Every row gives one point. The window is the flat piece filled in between its corners: a triangle in 3 columns, a solid with four corners in 4, and so on. A path goes straight from each point to the next, and from the last back to the first. After which points does the path pass through the window?
In the rows, zero is written as 128.

Window (4 x 4):
[[109  97 161  70]
 [105 129 127  68]
 [123 160 139 197]
 [175 112 121 134]]
Path:
(1): [131  92 127 103]
(2): [133  73 105 163]
(3): [142 142 182  78]
(4): [129 102 222  47]
(5): [ 95 116  81 137]
(6): [ 80 124 122  84]
(7): [138 130 158  62]
(8): [130 146 178 127]
(9): [101 103 107 131]
(10): [129  94 118 101]
(11): [186 134 155 100]
(12): [179 144 145  52]
Through the window after points: 4, 8

Window (6 x 6):
[[153 163 152  93  69 138]
 [122 128  62 163 169 130]
 [129 106 145  57  65 166]
 [154 130 180  91 100 161]
 [140 146  73  96 170 158]
 [200 137 136 140 126  50]]
Path:
(1): [188 133 158 111  93 145]
(2): [158 135  70 136 155 137]
(3): [104 132 104 132 138 100]
(4): [100 175  72 159 172  42]
(5): [229 116 146 115 124 134]
(6): [174 140  97 164 113 186]
(7): [156 136 154  82  88  98]
(8): [118 131 152  88 104 121]
(9): [188 130 147 104 102 147]
(10): [184 108 128 102  86 174]
(11): [122 131 167  72  94 134]
(12): [ 89 131 152  62 105 150]
Through the window after points: 6, 8, 10, 12

Window (9 x 9):
[[112 121 105 138 141 163 145 120 172]
 [ 66 115 124 149 116 150 109 126 141]
 [121 149 116 179  78  99 176 172 166]
 [109 116 124  60  81 144 152 100 111]
 [177  94  63 111 197  66   7 169  68]
 [109 163 156 157 124 151 135 105 147]
 [141  93 127 162 112 176  94 133 131]
 [117 128 135 107 102 144  93 143 183]
 [ 96 119 168 121 149 158 140 157 147]]
Path:
(1): [117 151 122 124 123 155 118 163 117]
(2): [117 141 102 144 122 164  99 146 159]
(3): [128 104 146 158 117 139 117 137 142]
(4): [105 106 164 145 122 144 123  80 139]
(5): [104 155  90 152 109 152 113 189 150]
(6): [111 153 125 130 138 167 135 131 133]
(7): [101  70 128 130  98 105 117 116 127]
(8): [114  84 141 149 129 122 136 116 152]
Through the window after points: 4

Window (11 x 11):
[[146  93  35 166 112  86 163 102  85 138 117]
 [ 85 143 150 120 223 123 185 249 115 154 138]
 [144 132 131 125 109 133 146   9 105 142 124]
 [100  48  89 145 163  80 120 133  73 135 164]
 [ 78  96 113 156  80  99 154 106  81 127 126]
 [ 89 134  90 149 140 137 124  48 122 107  84]
 [136 162 162 135 114  61 103  33 102  98  84]
 [104 177 142 149 175 133 125 204 127 119 182]
 [145  94 126 141 123 134 153  96 132  80 106]
 [109 148 149 123 117  77 121  63 186 133 118]
 [115  86 107 143 148 128 106 217  89 177 124]]
Path:
(1): [ 85 109  77  73  98 108 126  85 125 138  78]
(2): [133 136 112  96 124 124 150  94  89 104 106]
(3): [108 103 126 179 125 119 122  67 122 173 136]
(4): [129 121 101 172 146 120 158 126 119 150 121]
(5): [110  99 121  80 125  89 138 131  97  59 128]
(6): [118 133 132  73 112  90  91 110  86 142 136]
(7): [115 137 138 179 158 100 150 112 131 117  96]
(8): [173 141 164 210 148 140 160  25  89 121 165]
Through the window after points: 2, 4, 6, 8

Window (12 x 12):
[[105  93 159 211 183  73 118  92 178 173  73 220]
 [ 93 189 162  59 134 180 166 183  89  74 157  85]
 [210  72 120 162 136 134 144 123 184 125 140 179]
 [155  72 139  79 182 135 182 102 106 119  81 164]
 [ 45 115  90 194 157 162 182 158 128 163 117  96]
 [150 124 152 122 123 175 128 140  78 151 115  69]
 [143 140 191  80  70 184 154 141 135 113  71 207]
 [ 81 106 122 172 144 148 159 101  91  82 126 153]
 [ 72  99 116 145  97 130 106 109 206 139 152 106]
 [104 133 150 142  60 129 120 161 230  49 114  54]
 [115 161  91  83 118 113 225 144  13 173 136  73]
 [112  50 164 157 133 133 129 181  96 158 112 174]]
Path:
(1): [130 128 116 114 143 121 122 129 102 123  83 174]
(2): [117 110 121 161 135 136 105 125 121 118 101 159]
(3): [102 111 189 148 158 119 205 109 143 159 110 151]
(4): [106 104 139 157 119 135 167 120 172 114 139 123]
(5): [111 132 125 117 145 139 128 139 123 129  82 127]
(6): [119 115 113 131 153 138 143 159 119 127 110 132]
(7): [108  64 222 125 105 151 176 101  63 137 166  72]
(8): [108  92 154 163  98 152 177 119 139 134 147 138]
(9): [112 124 101 131 159 132 145 142 100 123 105 131]
(10): [128 122 105 126 131 169 140 159 126 115 107 142]
(11): [110 110 191 186 113 111 149 110 148 158 146 118]
(12): [148  78 200 118 124 119 204  97 207 155 124  66]
(13): [144 124  82 152 123 164  96 159 109  96 130 217]
(14): [113 115 114 139 139 125 130 130 162 136 105 160]
(15): [114  76 209 162 136 123 156  94 126 129 107 106]
(16): [104  99 231 148 100 182 197 128 195 134 130 146]
Through the window after points: 2, 8, 12, 14, 16
